Every row gives one point. To make a cloud, some directions were put in groups of two or more. Within a group, all points are equally far from the middle, so they leave a hole (a ring in 2 directions, a hollow ball in 3). The other directions are filled evenly. Then the cloud was stretched, turned, moved and blurred a little. Count the holes, and give their numbers of directions, smallest first.

Cloud (14 x 2):
[[-20 -21]
 [ 47 -20]
 [ 20  61]
 [-27 -12]
 [ 57  37]
 [-25  38]
 [-33  10]
 [ 16 -35]
 [ 22 -34]
 [ 51 -16]
 [ 40 -26]
 [-33  15]
 [ 44  52]
 [-31  22]]
Holes: 1 (2)

Cloud:
[[-33  31  55]
 [ 18 -49  21]
 [-13  -1  -5]
 [-23  37 -26]
 [-34  -9  22]
 [  4  37  28]
 [-21  15 -44]
 [ 12  28  49]
 [-29 -50 -41]
 [-26 -10 -20]
 [-43 -43  -6]
 [  4   5 -71]
 [-26  -1  47]
 [-13  10  34]
 [-37  -5   9]
 [-27  57  -9]
 [-27  59 -38]
 [ 21  27  27]
 [  8 -57  10]
 [ 22  77  10]
 [ -6  44  79]
 [ 39  42  25]]
Holes: 0

Cloud (30 x 4):
[[ 47  45  10  12]
 [-43  44   2  13]
 [-34 -14  25  43]
 [-31 -44   8   7]
 [-48 -10  22  -3]
 [-26  53  20   7]
 [-22 -43 -31 -36]
 [-52 -16   3  51]
 [  2  49 -56   2]
 [ -8  64   3  62]
 [ 43  46 -35  -1]
 [  6  50  18  72]
 [-53  22 -40  22]
 [ 41 -19   3  54]
 [ -5  40  34  30]
 [ 37  53 -34 -12]
 [-12 -32 -38 -57]
 [-47  28 -34 -19]
 [ 19 -44  15 -14]
 [-61  -9 -20  48]
 [-44 -27 -34 -20]
 [ 26 -29  18  31]
 [  2 -41  26  -2]
 [  4  66 -43  26]
 [ -1  22  42  24]
 [ 16 -44   0  48]
 [ 11  57  24  25]
 [ 43  34 -37 -22]
 [ 34 -36 -15  -3]
 [ 50 -12 -13 -19]]
Holes: 1 (3)

Cloud:
[[ -5   7  -1  32 -30 -23  64  -3]
 [-45 -17 -18 -50 -40 -16  26 -60]
 [ 56 -14  12  34  -2 -16 -13  10]
 [ 19 -39  34   7  21 -30 -33 -14]
 [ 12 -61   8 -43 -35 -56  24 -45]
 [  7  -2  -1 -39  50  -9  13  38]
 [ 18 -74 -30 -14 -21  41 -26  -2]
 [-36  37 -10  14  -1  20 -38  57]
 [ -6 -77  11  -4 -22 -35 -35 -32]
 [  6 -89  -2  -9 -17 -11 -47  -9]
 [-42   4  33   8  27  41  -7   8]
 [-18  -6  26  33   6 -25 -35 -27]
 [-85 -42  21  -8 -13  29  -1  50]
 [ 37 -26 -43 -61  26 -26  -7 -22]
 [-12  39  -6 -34  -1  -7  25 -52]
 [ 16 -26   7 -46 -58   2 -29  22]
 [-55 -43 -46  -7 -12 -55 -25 -34]
 [-18  27  26  17 -20  28 -12  18]
 [-69 -44 -23  35 -13 -32  13  -4]
 [-55  21  11  25  12   9 -62  28]
 [-38  18  30 -35  21  10  -1   8]
 [  9 -32  -5 -13 -23 -26  63  45]
 [-49  -7  -3  15 -37  -8 -75 -10]
 [ 65 -17   8  26   7 -29  -2   3]
 [ 18  17 -10 -19 -45 -74  -2  36]
 [-61  10 -33   1   4  12  42   4]
 [-50 -54   4  -7 -54 -30  60 -46]
 [  5  16 -12  10   9  17 -54  60]
 [-77 -27 -27 -11 -55  27 -35  -2]
 [-47 -41 -14  14 -52  51   0 -15]
 [ 20 -48  36  26  32   3 -13  34]
 [-10 -21 -64  63  16 -19 -11  32]
 [ 31 -20   2 -76  18  -4  14 -30]
 [ 14   1  18  11 -64 -45  19 -64]
 [  8 -29  45  -6 -24  25  13  73]
 [-22 -83   7 -40 -31  32  -1  22]
 [-47 -40 -28  32 -59 -11 -56 -17]
 [-60  31 -20   3 -13  10  18  45]
 [-19 -23  66   0 -10  -8 -30  11]
 [ 16 -43 -21 -36  37  29  60  12]
 [ 27 -34 -10  55  13  14  -8  35]
 [-27 -29  41  40  -1 -19  37 -13]
 [ 23 -40 -90   2  -4 -26 -13 -37]
 [-69  39  34 -20 -36 -40  23  36]
 [ -6 -50 -40 -21 -11  49   4  34]
 [ -4 -75  19 -19  22  67  30  -1]
 [-16 -42 -49  15 -34 -44  16  55]
 [-28 -20  52 -41  -2  24  78   7]
 [-32 -69 -35  25  12   1   3 -67]
 [-24 -47 -53  56   0  37 -23 -16]
 [-13  30   6 -10 -38   9 -35  23]
 [-21 -45 -28  25 -39 -11 -11 -72]
 [-31  14  -9  53  16  26 -45  35]
 [  1 -61 -28 -69 -11  15   6  -6]
 [-75 -76   4  -2 -33  13 -40  15]
 [ 17  34 -29  26  27 -23  18 -37]
 [  4 -75  53 -23 -45   3  -2 -57]
 [-71 -27  -9  69  -7  -4 -29  31]
 [-63 -42 -32 -34  18  13  25   0]
 [ 29 -20  -7   4  55 -45   2  19]
 [-32 -49 -12 -30 -36  13  10  81]
 [  6 -56 -39 -29  26  58  15  25]
 [ 28 -29 -53 -20   1  58 -32 -45]
 [-48 -41  31  20  24  15 -34  63]
 [ 17 -17  26   1 -28 -17 -58  64]
 [  3 -21  13  14  37 -47 -24 -23]
 [-13 -28  24  19  25 -32 -62   8]
 [ 36 -10 -55 -21   6 -60 -30   4]
 [-40 -51 -27  54 -67 -18 -20  35]
 [-38  28  22  25 -41 -71   7   7]
 [ 16  18  -1  10  -1  27 -37  20]
 [-28  29  35  -3 -26 -41  56 -18]
 [-26  -5  -4  35  29 -12  45 -31]
 [ 13 -16 -37   2   5 -13  46  33]
 [ 36  -3  38 -35 -26  13   0  34]
 [ 44   9  17 -25 -21 -38  53  22]
 [-66 -42 -28 -40   0  39  11 -26]
 [-42  28  31 -34 -36 -53  23  -8]
 [ -4   1 -46  59  18 -24  -1  24]
 [ 34 -15   7 -31  43 -38  22 -42]
 [-25  -6  28 -34  35  30  50   3]
 [ -4 -57 -45  34  22  41 -41  58]]
Holes: 3 (2, 2, 2)
